Rows are points. Each copy is the shape, with its points in the same order, stretched, turned, moved and blurred by noise. Say if it was mirrored as well.

Shape:
[[0.093, -0.005, 0.232],
[0.118, 0.177, -0.446],
[-0.128, 0.280, 0.069],
[0.101, -0.273, -0.344],
[0.001, -0.114, 0.135],
[0.049, 0.273, 0.187]]
Copy 1:
[[-0.127, -0.123, 0.074],
[0.270, 0.354, 0.196],
[-0.149, 0.336, -0.039],
[0.327, -0.138, -0.055],
[-0.065, -0.156, -0.099],
[-0.187, 0.209, 0.174]]
Copy 1 is: only turned
Copy 2:
[[0.261, 0.226, -0.142],
[-0.326, 0.316, 0.052],
[-0.040, 0.097, -0.309],
[-0.113, 0.182, 0.417],
[0.173, 0.105, -0.003],
[0.100, 0.243, -0.416]]
Copy 2 is: mirrored
Copy 3:
[[0.115, 0.009, 0.273],
[-0.131, -0.186, -0.416],
[0.339, 0.004, 0.054],
[-0.441, 0.094, -0.156],
[0.013, 0.121, 0.248],
[0.350, -0.156, 0.160]]
Copy 3 is: only turned
Copy 4:
[[-0.108, -0.230, -0.189],
[0.121, 0.178, 0.120],
[-0.248, -0.050, 0.119],
[0.227, 0.229, -0.355],
[-0.060, -0.112, -0.313],
[-0.168, -0.280, 0.099]]
Copy 4 is: only turned

Shape:
[[-0.064, -0.101, -0.119, 0.218, 0.143, 0.074],
[0.363, -0.178, 0.104, 0.142, 0.077, 0.158],
[-0.122, -0.212, 0.040, -0.117, 0.103, -0.250],
[0.325, 0.533, 0.158, 0.286, -0.037, 0.036],
[-0.066, 0.508, -0.072, 0.060, -0.155, -0.115],
[-0.069, 0.201, 0.204, 0.187, 0.078, 0.127],
[-0.132, -0.178, -0.006, 0.245, 0.028, -0.470],
[0.215, -0.132, -0.393, 0.196, -0.504, 0.173],
[0.089, -0.173, 0.173, 0.193, 0.075, -0.100],
[0.572, -0.207, 0.127, 0.049, -0.024, 0.061],
[-0.076, -0.059, 0.055, 0.225, 0.088, 0.092],
[0.111, 0.469, 0.190, 0.178, -0.291, 0.175]]
Copy 1:
[[-0.105, -0.219, -0.127, 0.089, -0.150, -0.042],
[-0.270, -0.173, -0.054, -0.030, 0.128, 0.098],
[0.193, -0.114, 0.043, 0.036, 0.021, -0.283],
[-0.464, 0.101, -0.397, -0.558, -0.215, -0.036],
[-0.065, 0.070, -0.259, -0.436, -0.446, -0.205],
[-0.304, -0.153, -0.144, -0.280, -0.321, -0.201],
[-0.019, 0.137, -0.115, 0.092, -0.111, -0.293],
[-0.065, -0.006, 0.145, 0.173, -0.280, 0.448],
[-0.243, -0.077, -0.025, -0.002, 0.018, -0.176],
[-0.223, -0.093, 0.009, -0.127, 0.274, 0.193],
[-0.254, -0.136, -0.084, -0.033, -0.222, -0.133],
[-0.431, 0.034, -0.108, -0.489, -0.472, -0.052]]
Copy 1 is: only turned
Copy 2:
[[-0.208, -0.126, 0.033, 0.141, 0.025, -0.227],
[0.075, -0.294, 0.017, -0.072, -0.010, -0.182],
[-0.142, -0.122, -0.116, 0.231, 0.137, 0.146],
[0.321, 0.112, 0.369, -0.040, -0.123, -0.136],
[0.136, 0.202, 0.227, 0.185, -0.226, 0.035],
[-0.097, 0.070, 0.184, -0.114, -0.033, -0.056],
[-0.243, -0.164, 0.175, 0.444, 0.255, 0.091],
[-0.015, -0.351, 0.044, 0.282, -0.514, -0.229],
[-0.046, -0.225, 0.101, 0.064, 0.138, 0.026],
[0.271, -0.395, -0.012, -0.099, -0.027, -0.125],
[-0.190, -0.096, 0.102, 0.027, -0.011, -0.125],
[0.152, 0.058, 0.311, -0.075, -0.363, -0.008]]
Copy 2 is: mirrored
Copy 3:
[[-0.178, 0.089, -0.107, 0.123, -0.067, -0.086],
[0.165, -0.139, -0.219, 0.110, 0.059, 0.000],
[0.035, 0.404, 0.023, 0.043, -0.133, -0.089],
[0.025, -0.302, 0.022, 0.470, 0.192, 0.327],
[-0.091, -0.050, 0.365, 0.442, -0.100, 0.199],
[-0.120, -0.051, -0.008, 0.166, 0.313, 0.129],
[-0.145, 0.518, -0.258, 0.313, -0.117, -0.225],
[0.160, -0.358, 0.182, 0.382, -0.305, -0.341],
[-0.005, 0.155, -0.238, 0.148, 0.101, -0.030],
[0.397, -0.140, -0.191, 0.146, -0.021, 0.021],
[-0.149, 0.054, -0.127, 0.136, 0.118, -0.014],
[0.098, -0.380, 0.233, 0.423, 0.328, 0.196]]
Copy 3 is: only turned

Shape:
[[-0.026, -0.081, 0.085, 0.277, -0.085, 0.354, 0.209, -0.115],
[-0.320, -0.086, -0.117, 0.196, 0.313, -0.121, -0.356, 0.183],
[-0.164, -0.073, -0.004, -0.103, -0.178, 0.040, 0.157, -0.236],
[0.233, 0.022, -0.152, 0.018, 0.059, -0.037, 0.145, -0.069],
[-0.182, -0.098, 0.305, 0.263, 0.324, 0.007, -0.183, -0.055],
[0.343, -0.100, -0.022, 0.040, -0.110, -0.091, 0.152, 0.068],
[-0.031, 0.049, -0.094, 0.137, -0.185, 0.066, 0.031, -0.102],
[0.212, -0.036, 0.091, -0.109, 0.140, -0.086, 0.168, 0.073],
[-0.366, 0.145, 0.043, 0.294, -0.064, -0.099, -0.252, 0.110],
[0.293, 0.106, -0.089, 0.293, -0.067, -0.075, 0.063, 0.115],
[0.104, -0.031, 0.022, 0.168, 0.046, 0.124, 0.234, 0.192],
[0.095, 0.201, -0.027, 0.053, 0.016, 0.059, 0.154, 0.052],
[0.276, -0.026, -0.059, 0.052, -0.182, -0.052, 0.158, 0.188],
[0.207, -0.086, -0.005, -0.795, 0.306, 0.068, -0.455, 0.000]]
Copy 1:
[[0.455, -0.208, -0.246, -0.143, -0.334, 0.189, -0.101, -0.029],
[-0.185, -0.550, 0.265, 0.365, 0.067, -0.443, -0.133, 0.072],
[0.280, 0.235, -0.012, 0.010, 0.119, 0.022, -0.202, -0.167],
[0.203, -0.019, 0.085, -0.311, -0.110, -0.070, 0.049, 0.000],
[-0.293, -0.346, -0.091, 0.120, -0.100, 0.077, -0.234, 0.070],
[-0.016, 0.037, -0.090, -0.257, -0.241, -0.066, 0.258, -0.112],
[0.229, -0.051, -0.077, -0.103, -0.150, -0.142, -0.134, 0.056],
[-0.058, 0.037, 0.045, -0.138, -0.088, 0.129, 0.249, -0.047],
[-0.139, -0.256, -0.163, 0.350, -0.024, -0.285, -0.111, 0.309],
[0.039, -0.214, -0.212, -0.322, -0.358, -0.141, 0.253, 0.189],
[0.285, -0.277, -0.162, -0.058, -0.270, 0.102, 0.316, 0.053],
[0.223, -0.053, -0.054, -0.140, -0.215, 0.071, 0.161, 0.191],
[0.089, -0.033, -0.138, -0.131, -0.282, -0.087, 0.364, -0.006],
[-0.505, 0.379, 0.927, 0.124, -0.081, -0.121, -0.279, -0.325]]
Copy 1 is: mirrored
Copy 2:
[[-0.297, 0.023, -0.292, 0.258, 0.112, 0.440, 0.047, -0.023],
[0.015, -0.079, -0.031, -0.231, 0.051, -0.054, 0.487, 0.303],
[-0.015, 0.055, 0.020, -0.089, 0.259, 0.103, -0.003, -0.376],
[-0.140, -0.075, -0.136, 0.101, 0.004, 0.013, -0.311, 0.004],
[-0.084, 0.197, -0.155, -0.017, 0.318, 0.241, 0.326, 0.303],
[0.038, -0.010, -0.231, 0.173, -0.242, 0.129, -0.408, -0.036],
[-0.095, 0.056, -0.202, 0.081, 0.026, 0.091, 0.059, -0.189],
[-0.015, 0.025, 0.001, 0.128, 0.020, 0.093, -0.292, 0.093],
[0.130, 0.148, -0.223, 0.113, 0.030, -0.035, 0.635, -0.012],
[-0.027, -0.029, -0.423, 0.370, -0.289, 0.057, -0.152, 0.099],
[-0.115, -0.104, -0.231, 0.359, -0.129, 0.270, -0.051, 0.172],
[-0.149, 0.036, -0.151, 0.302, 0.021, 0.061, -0.036, 0.025],
[0.057, -0.045, -0.220, 0.273, -0.329, 0.121, -0.248, -0.065],
[-0.278, 0.318, 0.794, -0.889, 0.257, -0.139, -0.352, -0.023]]
Copy 2 is: mirrored
Copy 3:
[[0.083, -0.199, -0.213, -0.005, -0.161, 0.054, 0.035, -0.287],
[0.710, 0.216, 0.074, 0.218, 0.109, 0.200, -0.275, 0.190],
[-0.280, -0.075, -0.030, 0.117, -0.010, 0.055, 0.001, -0.127],
[0.125, -0.060, 0.091, -0.098, -0.151, -0.351, 0.147, 0.082],
[0.475, 0.131, -0.354, 0.055, 0.048, 0.027, -0.236, 0.080],
[0.099, -0.228, 0.118, -0.187, -0.176, -0.316, 0.155, 0.165],
[0.075, -0.081, 0.087, -0.016, -0.024, 0.083, 0.039, -0.138],
[0.146, -0.143, -0.066, -0.099, -0.066, -0.471, 0.008, 0.199],
[0.500, 0.102, 0.013, 0.036, 0.200, 0.374, -0.323, -0.112],
[0.401, -0.137, 0.146, -0.276, -0.147, -0.200, 0.045, 0.055],
[0.349, -0.271, -0.076, -0.095, -0.131, -0.229, -0.070, -0.049],
[0.232, -0.159, 0.007, -0.114, -0.028, -0.301, -0.017, -0.091],
[0.195, -0.304, 0.166, -0.196, -0.096, -0.243, 0.093, 0.079],
[-0.014, 0.094, 0.064, 0.332, 0.343, -0.613, 0.531, 0.516]]
Copy 3 is: only turned
Copy 4:
[[0.067, -0.107, 0.282, 0.059, -0.348, 0.121, 0.162, -0.223],
[-0.499, -0.303, 0.151, -0.149, -0.081, -0.410, -0.208, 0.191],
[-0.005, 0.136, 0.048, -0.123, -0.055, 0.195, 0.267, 0.057],
[0.165, -0.047, 0.166, 0.148, 0.218, -0.022, 0.111, 0.046],
[-0.213, -0.423, 0.026, -0.024, -0.302, -0.094, -0.227, -0.131],
[0.369, -0.009, 0.172, 0.247, 0.038, 0.035, 0.078, 0.163],
[0.136, -0.037, 0.237, -0.121, 0.005, -0.026, 0.125, 0.047],
[0.084, 0.021, 0.087, 0.241, 0.084, 0.080, -0.091, 0.043],
[-0.148, -0.265, 0.284, -0.314, -0.099, -0.132, -0.245, 0.099],
[0.346, -0.219, 0.372, 0.165, 0.128, -0.051, -0.091, 0.064],
[0.010, -0.054, 0.344, 0.244, -0.145, 0.085, -0.057, -0.046],
[0.101, -0.013, 0.302, 0.056, 0.166, 0.041, -0.109, -0.052],
[0.321, 0.062, 0.285, 0.209, 0.040, 0.031, 0.006, 0.177],
[-0.049, 0.499, -0.459, -0.081, 0.365, -0.737, -0.076, 0.262]]
Copy 4 is: only turned
